Every row gives one point. Each copy is the shape, with its points in the same order, turned, moved and blurred by noise. Say if it was mirrored as well.

Shape (6 x 3)
29 9 13

-95 -6 -12

3 -20 29

32 14 13

4 -8 25

-22 15 33
Copy 1 (6 x 3)
8 -8 30

-31 26 -85

-10 -24 2

3 6 29

-3 -8 -3

-41 20 -7
Copy 1 is: only turned
Copy 2 (6 x 3)
-8 4 13

90 1 -62

13 -27 -1

-11 9 19

13 -19 4

43 -6 11
Copy 2 is: mirrored
Copy 3 (6 x 3)
-27 -15 -27

17 65 65

-41 -9 12

-25 -10 -35

-37 -1 2

-35 35 -2
Copy 3 is: mirrored
Copy 4 (6 x 3)
21 2 29

-18 43 -85

42 18 -6

23 -1 29

32 16 -4

11 47 -3
Copy 4 is: mirrored

Shape (10 x 4)
-18 6 42 -31

72 26 28 0

9 18 -42 -8

-41 -65 0 -18

29 -8 -15 3

41 -69 -14 28

26 -32 -34 20

45 -22 -2 -40

-40 4 52 41

56 -14 25 -3
Copy 1 (10 x 4)
-62 -21 6 -1

14 -5 -50 32

10 0 17 -42

-38 -24 89 9

19 -6 12 1

42 -4 50 49

35 3 39 15

14 -58 7 16

-65 49 20 28

7 -25 -13 43
Copy 1 is: mirrored
Copy 2 (10 x 4)
-50 -45 4 -9

33 -51 -8 -52

26 -12 4 25

-57 11 -58 43

20 -11 -31 -7

22 31 -92 -18

23 16 -50 7

6 -50 -55 1

-59 25 16 -36

11 -33 -39 -46
Copy 2 is: mirrored
Copy 3 (10 x 4)
-1 14 -7 -31

40 -69 -15 4

27 8 -2 49

-21 57 -74 0

19 -6 -33 44

-2 -15 -95 55

10 0 -66 63

52 5 -52 5

-61 -8 -3 -15

27 -41 -49 0
Copy 3 is: only turned
Copy 4 (10 x 4)
-25 37 -10 -31

49 -20 27 -40

-17 -46 -28 -1

-34 40 -27 55

17 -23 -10 9

47 -4 0 66

27 -24 -23 42

-1 -15 35 11

21 59 -60 -23

38 1 24 -4
Copy 4 is: only turned

Shape (12 x 6)
50 42 29 -34 28 14

9 26 -1 -13 10 95

-47 -27 22 30 19 -73

-62 -14 15 39 57 -52

-48 -24 28 22 -8 -40

43 38 0 -10 8 32

-66 -16 72 34 -30 -40

-75 20 5 -27 18 -33

44 38 11 1 -18 -13

-50 -63 14 -11 15 -47

2 25 30 -30 73 42

19 44 -28 2 36 51
Copy 1 (12 x 6)
-36 -52 -28 -35 45 -49

28 -78 17 -63 50 9

-36 57 10 66 38 22

-34 35 -3 62 56 53

-22 40 27 40 31 8

5 -47 -24 -33 39 -30

-43 72 60 6 40 24

-61 -27 7 44 19 39

-9 0 -22 -20 6 -48

-18 18 45 82 48 7

-31 -57 -26 -23 91 13

17 -58 -40 -34 42 10
Copy 1 is: only turned
Copy 2 (12 x 6)
55 22 -21 -50 44 -13

-7 12 -49 -15 57 51

23 -2 76 21 -53 -38

29 -2 92 40 -19 -13

1 12 42 24 -47 -23

28 -12 -36 -36 39 -3

16 31 17 61 -72 -40

-22 41 65 8 7 -39

37 -14 -35 -35 9 -47

-1 19 68 -10 -65 1

43 36 20 -25 60 35

2 -23 -12 -23 71 23
Copy 2 is: only turned
